Each row is a point. The points of each table are mixes of a few directions, plus a little noise. How many directions does each table use, and how many do they share? Where both have some left over, give the other angles between the two spaces (their principal angles), to ten degrees, smallest first.

First (4 x 3):
[[-10  44 -31]
 [ 65 -11  14]
 [  4  -7   5]
 [-59 -26  12]]
Second:
[[-32   4 -59]
 [ 36   0  74]
 [ 13 -15  -1]
 [-21  22  -4]
 [ 19   3  43]
 [-15 -13 -53]]
Directions: first 2, second 2, shared 1; angles 90

First, 7 rows:
[[-29 -95 -13 -33 -20  -6]
 [  8  28   1   7   3   0]
 [ -1 -24  29  16  24  20]
 [  3   6   4   4   4   2]
 [  9  35  -6   4  -2  -5]
 [  2  16 -10  -4  -8  -8]
 [  8  34  -5   4  -2  -4]]
Second (8 x 6):
[[ -1   0   0   0  -1   0]
 [ -2  -4  39 -12  -6  -6]
 [ -1  -2  28 -10  -5  -4]
 [  3   5 -47  14   8   7]
 [ -1  -4  38 -12  -6  -6]
 [ -3  -5  53 -16  -9  -8]
 [  5   8 -94  29  16  17]
 [  1   3 -20   6   4   3]]
Directions: first 2, second 1, shared 0; angles 70

First:
[[ 20   3 -22  44 -15  47 -36  -8]
 [ -5   2 -19 -25   4 -11  16  29]
 [  3 -16 -11   5   0  -6   2 -13]
 [ -6 -14 -10 -15   9 -13  12 -14]
 [  1  13  24  19   2  30 -25 -34]
 [-14  20  13 -37   5 -31  28  51]
 [-24  34  -4 -60  21   5  19  39]
 [ 25 -39  26  69 -25 -20 -16 -51]]
Second:
[[ -4  32  15  -8  -3   9  -3  42]
 [  8 -74 -33  19   7 -21   6 -95]
 [ -7  62  28 -16  -6  18  -5  79]
 [ -2  14   6  -4  -1   4  -1  19]
 [  0  -2  -1   1   0  -1   0  -3]
 [  0   1   0   0   0   0   0   1]
 [  6 -56 -25  14   6 -16   4 -73]
 [ -4  34  15  -9  -3  10  -3  44]
 [  1 -11  -5   3   1  -3   1 -14]]
Directions: first 4, second 1, shared 1

First:
[[ 39 -19  20  62 -61  35  -8 -63  62  11  35]
 [-11  22  -2 -61  61  15  -1  61 -76  -4  -8]
 [ -6 -13   5  21 -38 -52   9 -27  42  -7  10]
 [-51 -10 -17 -45   4 -31 -33  27  24  21 -19]
 [ 25   2  32 -14 -17   0   1   2 -11  -6  50]
 [  7  -7  32 -36 -26  -2 -26  10  10  11  55]
 [  7  14 -18  44  23 -44  62 -13 -31 -40 -41]
 [ -8  -7 -23  34  -3  13  -2 -23  29   6 -35]
 [-25 -22 -11  -9 -26  45 -61  -8  65  45  -4]
 [ 33  15  -1  32  24  28  34  -8 -44 -22 -11]
 [-12  23 -15 -29  60  -7  24  42 -71 -17 -32]]
Second (8 x 11):
[[ 18  27  11 -27  19   2   6  22  -8 -26  20]
 [-38 -30  38  58 -22 -33 -21  37 -25  17 -64]
 [ -9 -23 -63   9  21  25  14 -58  23  36  49]
 [ 24 -46   7  18 -58   3 -61   6  15  69  17]
 [ 16  18 -52 -46  55  24  18 -15   9  -1  82]
 [ 24  21  14   5  -5   6  20 -10  -2 -31  -4]
 [-17 -10  38  47 -24 -21  -1  17 -17  -9 -60]
 [-18  43   2 -58  15  -6  25   4   5 -51 -38]]
Directions: first 4, second 5, shared 1; angles 30, 30, 80

First:
[[ -5   1  -5   0   1  -5 -28 -10  14  -5 -10   2 -12   5]
 [  8  20 -44  55 -34 -31  87   7 -19   7  44  54  15  35]
 [  9   8 -18  27 -19  -8  76  14 -24   8  33  25  22  11]
 [  6   6 -15  21 -13  -9  49   7 -14   4  22  19  13  10]
 [ -7   0  -4  -3   5  -7 -52 -17  23  -7 -19  -1 -20   6]
 [  1 -21  51 -55  30  44 -26  14  -9   2 -22 -56   9 -47]
 [ -7  -6  15 -23  16   7 -66 -13  21  -8 -28 -21 -20  -9]
 [ -4  -8  17 -23  15  12 -39  -4   9  -3 -20 -22  -7 -14]]
Second (11 x 14):
[[-15 -18  -6  33   9 -27   6 -41  32  32  16   2  27 -48]
 [ -1  26  12   3  16 -20  44 -19 -51  -6  34  22  -6  -4]
 [ 15  24 -49 -60  -3  32 -19  95  55 -23 -27 -10 -67  21]
 [  8  25  -9 -31  -8  30   3  25 -64 -47 -10  -9 -12  59]
 [  2  26  -6  -6  26 -32  45  13  20  18  38  30 -38 -41]
 [  4 -13  36  15 -10   2 -11 -20 -23   1  -8   1  19  15]
 [ 12 -17  67  22  -4 -13  -1 -21 -15  17   0  19   7   4]
 [  4 -29   8   1 -27  31 -52   5   9  -8 -43 -26  21  33]
 [ -6 -25   5  22  -3 -10 -17 -19  40  27  -5  -2  20 -26]
 [ -7  -6 -14   5  -4   6  -7 -11  -3  -4  -6 -12  18   3]
 [-15  10 -44  -1   6   0   9  -8  -1  -6  10 -10  11 -12]]
Directions: first 2, second 4, shared 0; angles 50, 80

First (9 x 18):
[[-24  -3  -1  12 -11  -7  28 -17 -75 -16 -49   0  -6 -51 -45  -9  40  27]
 [ 20  23   4  46 -16  29 -26  17  14  20  -3 -35 -16  14   0  -8  14 -15]
 [-46   1   1 -35 -29 -10   7 -27 -18   4  -7  22  10  -6  32   3  42 -13]
 [-29 -14  17 -33 -14 -36  13 -33  16  16  18  18   6   9  39   3   4  -2]
 [ -4 -17 -46 -22  24  31   9  23   3 -15  16  31  17  14  -3  18  10  -7]
 [  5 -18 -26  29  54  -6  14  53   5 -19   4  -1 -11 -22 -68   8 -59  82]
 [  6  23  17 -19 -24   3 -33  -8  36  11  16  -2   8  29  55   0  -5 -47]
 [ 54  27   2   3  19  24 -37  35   7 -36 -11 -12   8  -1 -14  -3 -56 -22]
 [ 20 -22  32  20  -6 -26  22 -45  15  37  16 -19 -16  14   6  -8   8  -9]]
Second, 9 rows:
[[ -1 -10 -10   4  21 -11 -23  16 -23  30  38  23 -18  -7  15 -11  -3 -28]
 [ -9 -14  11  19  11  -4 -11   1 -15  35  41  24  -2   5  33   1  19 -16]
 [  7  -9  50   0  -2  29  60 -41  57 -49 -33  -6  84  35  11  62   8  70]
 [-13  -6  12   9  -5   9   7  -1   1   9  10   7   3   9  15   0  18   6]
 [ 14   6 -15 -19  12  -5  -1   5   6 -23 -14  -5   3  -8 -21   4 -28   2]
 [ -9 -21  14   5  17   8   6   8   7  10  37  30  14  19  30  12   5   6]
 [-24 -18 -14   0   1  10  -8  34  -8  16  40  28 -30   8  14 -28  -1  -8]
 [ 14  54 -41 -15 -51 -19 -22  -7 -19 -26 -95 -79 -55 -46 -81 -47 -13 -20]
 [ 17  20  -5  -3   0 -14 -10 -14  -8  -6 -27 -22   0 -17 -20   3  -4 -10]]
Directions: first 6, second 4, shared 1; angles 40, 60, 80

First, 8 rows:
[[ 23  -2 -31  41 -44  57  20 -28  60  15  40  40  -5  15 -37  76 -19 -81
  -57 -36  48 -45  -5  41]
 [ 23 -47  53 -31  37   6 -19   0 -31 -20  14  -3   1   1  35 -36   1  29
    5  -3 -30  44 -63 -42]
 [-21  38 -39  19 -24 -13  13   4  17  16 -18  -4  -2  -3 -24  18   1 -12
    5   8  17 -28  54  28]
 [-29  36 -24   2  -5 -35   4  15  -8   8 -31 -18   2  -8  -7 -11   9  20
   25  21  -5 -10  50  11]
 [ 28 -71  90 -58  70  -7 -34   8 -65 -36  10 -14   4  -3  65 -80   8  69
   23   7 -59  79 -95 -77]
 [ -2   4  -3   0  -1  -2   0   2   1   1  -2  -1  -1  -1  -1  -1   0   0
    2   1   1  -2   4   1]
 [-27  29 -13  -5   4 -37   0  17 -16   5 -30 -21   1  -9   0 -20  10  29
   30  22  -9  -1  41   2]
 [  5  13 -33  32 -35  31  17 -16  43  14  17  22  -3   8 -32  54 -11 -54
  -33 -19  36 -39  16  36]]
Second (10 x 24):
[[  3 -36  53 -48  53 -28 -11  20 -45 -26 -21 -22 -10  -1  45 -61  18  67
   39  16 -49  55 -43 -38]
 [-37  48 -34   4 -11 -42   6  18  -4  14 -37 -23  -1 -12 -13  -9  12  19
   31  26   0 -15  65  20]
 [-23   5   1 -29  27 -41  28  32 -10 -18 -59 -23 -30   7  15 -23  26  59
   54  16 -28  22  16  24]
 [ 34 -53   3   2  -3  56  59  -4  61 -24   2  40 -51  41 -10  68   5 -37
  -28 -47  17  -5 -65  63]
 [  7 -10  14  -6   6   1 -17  -4 -12  -1  12  -4  12  -6   9 -14  -4   6
   -3   3  -7   9 -13 -23]
 [  0   3  39 -19  22 -25 -66  -5 -69   7  26 -28  50 -34  30 -75 -11  33
   12  32 -26  31  -5 -89]
 [ 17   2 -17  27 -32  34  -1 -22  27  13  36  23  10   1 -22  40 -16 -55
  -40 -19  31 -29   0   9]
 [-31  41 -43   8 -15 -31  27  18  15   8 -43 -10 -17   3 -19  16  12  10
   26  12   7 -23  58  43]
 [ 35 -40  24   5  -1  46  -3 -21  18  -7  38  27   0  11   3  23 -12 -35
  -38 -28  10   6 -61  -8]
 [  1  37 -40  46 -52  24 -23 -32  23  33  47  16  35 -14 -37  38 -28 -70
  -47  -6  44 -48  41  -3]]
Directions: first 2, second 3, shared 2

First, 8 rows:
[[ -9  13  -5 -27  31  19   8   0   2  22   1  12 -15 -31  30  -5  16   4
  -50  28  12  -5 -26  15 -15  21  28  -5  -3  16 -11 -32]
 [ 11  -1  17  39  -9  43 -25  10 -22  23  45 -45  37  16 -39  29 -36 -30
   -9 -53 -23  35  42 -11  18 -11   1   6  17 -15  22 -11]
 [ -6  -3   8 -30  -3  -3  17  -3  28  15 -25  35 -23 -11  32 -24  14   2
   -2  33  21 -13 -19  15   1  -6  -8  -7 -27   0 -26  24]
 [  6 -16  -5  16 -35 -50   2  -5   6 -45 -25   6   0  31 -19  -8   0  13
   71  -9  -5 -13  11 -15   9 -20 -35   3  -2 -11   5  45]
 [  9 -12  21  20 -28  15  -9   4   6  14  10 -10  16  22 -20   4 -24 -21
   24 -28  -6  17  30  -5  23 -26 -23   2  -8 -21   0  32]
 [  5   5 -15  32   8  -3 -18   2 -35 -24  26 -40  24   9 -35  28 -11   4
    2 -33 -24  11  16 -17  -6  13  13   7  34   5  32 -34]
 [-19  17   4 -72  44  31  30  -3  34  55 -23  55 -45 -57  79 -32  36   4
  -81  77  41 -19 -57  39 -20  24  33 -14 -35  21 -45 -23]
 [  3  -4 -25  22  -8 -51  -5  -4 -20 -60  -9 -15   6  19 -27   9   5  25
   47 -14 -15 -13   3 -20  -9   5  -8   6  24   5  24  -1]]
Second (11 x 32):
[[  2  -2  -1   2   1  -1   0   2  -1   0   2   1  -2   3  -3  -1   1  -2
    2   2   2  -1   1   1   1  -2  -1   0  -2  -1  -2   1]
 [ 34 -21 -10  31  10 -18  18  30 -11  -8  38   1 -52  65 -50 -14  -7 -16
   37  31  26 -23  26  25  18 -39 -27  -7 -21 -11 -25  31]
 [-20  13   7 -18  -6  11 -11 -18   7   4 -22   0  31 -39  28   8   3   9
  -22 -18 -15  12 -15 -14 -10  22  16   5  13   6  16 -18]
 [ -9   6   3  -9  -3   5  -5  -7   2   2 -11   0  14 -18  14   4   1   5
  -10  -8  -8   5  -8  -6  -6  11   7   1   6   4   7  -9]
 [ 52 -30 -17  46  15 -25  26  44 -15 -11  56   2 -76  95 -73 -20 -10 -21
   54  46  38 -33  38  35  27 -57 -40 -11 -31 -18 -37  46]
 [  9  -6  -3   8   3  -5   4   8  -2  -2  10   0 -15  16 -13  -4  -3  -3
   10   8   7  -6   6   6   5 -10  -7  -2  -5  -3  -7   8]
 [-35  19  10 -29 -10  17 -17 -28  10   7 -37  -1  49 -61  46  14   6  13
  -34 -29 -25  21 -24 -22 -16  37  26   7  19  11  24 -29]
 [-35  21  10 -31 -12  16 -18 -29  10   7 -37  -1  52 -64  49  13   6  15
  -36 -30 -25  23 -25 -24 -17  39  26   6  20  11  25 -32]
 [-45  26  14 -40 -14  22 -22 -38  14   9 -49  -1  67 -83  64  18   8  19
  -46 -39 -33  28 -32 -31 -23  50  35   9  28  14  33 -41]
 [  1  -1   0   0   0   0   0   1   0   0   1   0  -1   0  -1   0   0   0
    0   1   0  -1   0   0   0  -1  -1   0   0  -1   0   0]
 [ 46 -27 -13  40  14 -24  23  38 -14 -10  48   2 -67  83 -64 -18  -8 -19
   46  40  33 -29  34  30  22 -50 -35  -8 -26 -15 -32  40]]
Directions: first 3, second 1, shared 0; angles 60

First:
[[  6  20  31 -33 -18   6 -38  15 -80  22  77 -17  69  -5  -4  52 -37  36
   44 -53 -34  22  45 -77 -12 -23  75  95  49  50 -26  17]
 [  2   4   6  -7  -4   1  -8   3 -16   4  16  -4  14  -2  -1  10  -8   7
    9 -11  -7   5   9 -16  -3  -5  15  20  10  10  -5   4]
 [  2   6   9 -10  -5   2 -11   4 -23   6  23  -5  20  -2  -1  15 -11  10
   13 -15 -10   7  14 -23  -3  -7  22  28  14  15  -8   5]
 [ -4 -11 -16  18  10  -3  20  -8  43 -12 -41   9 -37   3   2 -27  20 -20
  -23  28  18 -12 -24  42   6  12 -40 -50 -26 -26  14  -9]
 [ -2  -5  -8   8   5  -1  10  -4  21  -5 -20   5 -18   1   1 -13  10 -10
  -12  14   9  -6 -11  20   3   6 -20 -25 -13 -13   7  -4]
 [ -1  -1  -3   3   2  -1   4  -1   8  -2  -7   1  -7   0   0  -5   3  -3
   -4   5   3  -2  -4   7   1   2  -7  -9  -4  -5   2  -2]
 [ -4 -11 -16  18  10  -4  21  -8  44 -13 -44  10 -38   4   2 -29  21 -20
  -25  30  19 -12 -25  43   7  12 -41 -53 -28 -27  14  -9]
 [  0   0  -1   2   1   0   2  -1   5  -2  -4   1  -4   0   0  -3   2  -2
   -3   3   2  -1  -2   4   1   1  -4  -5  -3  -3   1  -1]]
Second:
[[  3  -4   3   0  -1  -2   3 -10  -5   0   2   5   2   3  -5  -4   3  -2
    0   6   2   0   5   7  -1   2  -1  -2  -5  -8  -1  -9]
 [  7  -9   6   1  -2  -5   7 -22 -13   0   5  13   5   5 -10 -10   7  -6
    0  13   6  -1  11  15  -2   5  -4  -4 -11 -18  -3 -22]
 [  6  -9  21 -20   4 -18  19 -18 -10   0  20  33  22  28   1   3  -2  -2
   18   9   1  -7  13  10 -12  -4  18  21   4 -13 -15 -24]
 [ -3   4  -7   4   0   5  -7   8   4   0  -6 -11  -6  -7   2   1   0   2
   -5  -4  -1   2  -6  -5   3   0  -4  -5   1   5   4   9]
 [-11  18 -43  42  -9  37 -37  28  15   0 -43 -65 -44 -58  -8  -9   7   3
  -39 -14   0  17 -25 -15  26  11 -39 -46 -14  20  31  43]
 [ -7   6  27 -45  16 -25  17  34  18   0  31  35  33  46  40  36 -26  13
   41 -22 -16 -15  -5 -29 -21 -24  51  58  44  29 -28  14]
 [ 15 -16   0  18 -10   2   6 -51 -27   2  -4   7  -5  -9 -34 -31  21 -14
  -16  30  16   6  21  38   5  16 -26 -28 -35 -41   7 -40]
 [  8 -10   6   2  -3  -5   8 -26 -14   0   4  12   5   4 -14 -12   8  -7
   -1  15   7   0  13  18  -1   6  -6  -6 -13 -21  -1 -24]
 [-21  26 -23   4   5  18 -27  66  36  -2 -18 -42 -19 -21  30  24 -18  15
   -5 -38 -17   4 -33 -46  10 -11   5   4  28  51  10  63]
 [-16  21 -17   1   4  13 -20  51  28  -2 -13 -30 -14 -15  24  21 -15  12
   -2 -30 -14   3 -26 -37   7  -9   6   5  23  41   6  48]
 [ 19 -25  25  -8  -3 -21  27 -61 -33   1  21  43  21  25 -25 -21  14 -13
    8  34  15  -5  32  42 -11   9  -1   1 -23 -47 -12 -59]]
Directions: first 1, second 2, shared 0; angles 50

First:
[[  6 -18 -28  -4  -4  51  26 -39 -28  25  29  -1 -21  10  11 -21 -39   8
    9  -3  48  10  11  15 -24  -2 -18  -9 -23  26   2   3]
 [ 65 -50  53  -7  -2  39  95 -26 -56   1 -35 -11 -20  33 -23 -59 -38  48
   -7  25  53 -20 -23  47 -39 -27 -52 -46 -54 -51  15  52]
 [-15  11 -42   1  -7   9 -37 -19  12  27  18   3 -15  -6   8 -14   6 -10
    7  -5  -4  -2  10 -10   2  15  21  10  -2  34 -10 -27]
 [-19 -13  -8  -6   9 -13 -28  36   8 -13  36  13  28   7  33  25   3 -11
   21 -31 -15  26  -5 -28   8 -10 -13   7  32  -8   1 -13]
 [-19  14  33   4  12 -30  36  26   9 -57   1  -2  45 -31   8  75 -13 -23
   -7  -3 -16  22  -1   3   9  -2  -1   8  45 -19   3  26]
 [ 33  37 -42   9 -33 -66 -32 -19 -17  37  -9   5 -19 -17 -23 -35  35  29
  -24  25 -58 -50  -7  18   4  54  44 -26   2  -7   4   8]
 [-47  17 -26  -3   4   5 -56  11  49  -4  25   3  17 -24  28  29  13 -47
   24 -21 -18  23   9 -35   9   5  23  39  32  36 -33 -43]
 [ 23  -5  61  -2   1 -31  42  20   6 -44 -36  -7  30 -17 -12   8   5   1
   -1  15 -21 -13 -31  14 -13  -8  -9 -13  13 -59 -15  35]
 [-19  27  34  11  11  27  27 -20  28 -17 -62 -22 -22 -15 -42  20   5 -21
  -28  30  25  -6  22  12  16 -10  22  27 -28  28  -3  -3]
 [  1   0  -1   0  -1   6 -22  -1  11  11 -12  -1 -11   7  -8 -22  15   1
    3   3  -4 -10  -2  -7   2  -4   5   5 -13   3  -8 -15]
 [-11 -22 -39  -4  11   5 -51  32 -25  33  46  20 -13  54  20  -6   8  25
    2 -36   7  21  15 -28  30 -14 -23  -4  -5  17  43 -26]]
Second (11 x 32):
[[  6  20  14   7  20 -62   6  40   5 -18  -6  11  18 -12  14  36  18   3
  -23   4 -25  -6  -6   8   9  15  23   0  27 -39  37   9]
 [ 16 -16   8   3  -1   8  45  -6 -47  -6   7  -1  -5  22 -12  10 -29  28
  -15   1  24  10   8  17   6 -11 -31 -26  -9  -6  30  36]
 [ -3  20 -26   3   5 -52 -40  32   2   9  19  17   6   1  13  18  27   7
  -12 -10 -37  -4   2 -13  21  21  24   1  25  -9  26 -11]
 [-17  20  -5   6  11  -1 -20   4  21   7 -15   0 -12  -3  -7  13  16 -11
  -15   4   2  -3  16  -5  17   3  24  19  -6  20  12 -20]
 [-22  -2  -7   5   1  61  -9 -27   2  20 -17 -12 -38  22 -30  -9  -6  -3
   -8   2  39   8  31  -7  20 -23  -8  16 -41  57   2 -19]
 [ 10 -17  17   3   3  23  44  -8 -37  -5  -7  -6 -12  26 -19   8 -26  24
  -17   3  35  10  14  16  11 -20 -32 -18 -23   3  30  27]
 [ -4 -18  10  -7  -5  39 -14 -12  17   5 -11  -8  -6   7  -5 -30   2 -11
   23  -4  11   1  -7 -14 -11 -19 -12   9 -18  12 -35 -19]
 [  8  28 -62  11 -20 -46  17 -21 -56  15  59  13   3 -17  11  39 -29  24
  -24  -2 -16   3  20  24  10  50  13 -31  34  19  38  35]
 [ 32  14  11  -7 -11 -68  51  -1   3 -35  21   6  56 -71  46  16 -17 -16
   18  14 -41 -16 -46  34 -58  47  24 -20  64 -69 -30  40]
 [-32   3  47   0  20  73 -11 -15  77  -7 -73 -26 -25  -8 -23 -23  20 -49
   10  18  39  -4   7 -14  -8 -36  18  56 -47  31 -46 -49]
 [  8 -52  -3 -24 -22  25 -69  12  14  16  20   5  13  33  13 -74  25   1
   61 -30 -29  -1 -39 -47 -17 -28 -39  -6  -6 -15 -63 -34]]
Directions: first 6, second 5, shared 4; angles 30

First, 8 rows:
[[  0 -31  13  11  28   9   6 -11   1 -31  18   8 -38  12   2  -8  33   9
   20  16 -31  24   2  -9   0  21   7  -9  -7   5 -23   9]
 [-10   2   5   2 -36 -29  20  15 -13 -11 -12   9  25 -25  -6 -11 -20  -5
   -8  13  -6  -3  -2   9  34 -12  -3   5   0   1  28   6]
 [  6  32   0 -21   9   3  -9  -8   3  22  -3  -7  23  -1   7  22 -13  -8
  -22  -3  15 -19 -21  -8 -15 -13 -15   5   3   2  14 -21]
 [ 11   5  -6   7   5  16  -2  25   0 -12 -21  11 -34  25  -1  18  30   8
    3 -19 -37   2   1 -13  -2   1 -15  -6   0 -11 -15   3]
 [-14 -20  16  16  -3 -23 -30  10   3  29  -6   6   5 -25  -8 -11 -10 -20
  -14 -10  30  -4   7  44 -17  -1  23  -2  -4 -15 -13 -19]
 [  9  16 -10  -9  15  11  20 -11  -6  -4   4 -17  24  24   4   1   8   8
   24  -3 -12   6  -9 -45 -10 -14 -16  22  -1  11  -3  -2]
 [  0   0  11 -14  37  12 -34 -29  16  29  25  -8  -9  -7  11  13  -6 -10
  -22   7  35  -7 -11  17 -36  15  11 -12  -1   3 -13 -22]
 [ -6  -4 -27   7 -58  -1  32  13  -4 -22  -7  -2   3  -6  -8 -25 -24  23
   20   0   5   5  36   7  44   1   7  -4  10   7  22  49]]
Second (11 x 32):
[[  5   5 -19 -21   4  14 -16  12  -6 -24   7  -8  16  24   5   1  24   4
    6  -2   4 -16  -2   6  -6 -12   0   3   9  -1  -3  20]
 [  0   5   0   1  -7  -6   3  -2   3   4   2   6   3   4   0   9  -3   2
    0   4  -9  -2 -10   0   2 -12   1  -3  -8   0  12  13]
 [-31 -40   5  27  50 -12  -2  -7 -30  52 -48   7  17 -26   3   4 -15  41
  -55   1 -95  17 -40  -3  14   0  36 -59  28  10 -23 -15]
 [ 12  21   1  -6 -31  -5   8  -4  20 -12  25   6  -8  10  -3   7  -2 -17
   22   3  34  -4   8  -1  -3 -10 -14  22 -22  -5  24  16]
 [-20 -33 -10   6  42   5 -12  -1 -25  21 -20  -1  25  -9   5  -7   7  34
  -39  -6 -55   6 -24  -2   7  -1  28 -39  36   4 -26  -5]
 [ 20  30   0 -17 -19  11  -5  21   6 -34  -7 -16 -18  20  -1   6   9 -27
   36   6  37 -18  26  12 -12   8 -26  32 -21   1   4   0]
 [ -7 -18  -7   2  -3  -4   4 -22   9  10  40  15  18  -7   0 -12   2  14
  -15 -10  10  12 -11 -13   6 -11  14  -6  16  -9   6  11]
 [  6   2   6   2 -12   1   6  -5  10  -5  16   0 -11  -8  -4 -10  -4 -12
   10  -4  33   6  17  -4  -2  12  -9  17  -4  -3   0 -12]
 [ -4  -6  23  24  -9 -16  20 -16  10  26   0  10 -21 -29  -7  -5 -27  -8
   -4   0   7  20   6  -9   6  16  -3   2 -12   0   4 -24]
 [ 13  14  -2 -14  -5  15  -8  16  -1 -28  -4 -17 -11  11   0  -6  11 -18
   22  -1  32 -11  25   9 -10  15 -16  23  -3   1  -9 -10]
 [  7  18   3  -4 -11  -2   1  10   3  -8 -12  -3 -10  10  -1  13  -2 -11
   16   8   1  -9   3   7  -3  -4 -11   9 -18   3  10   7]]
Directions: first 6, second 4, shared 0; angles 50, 60, 60, 80
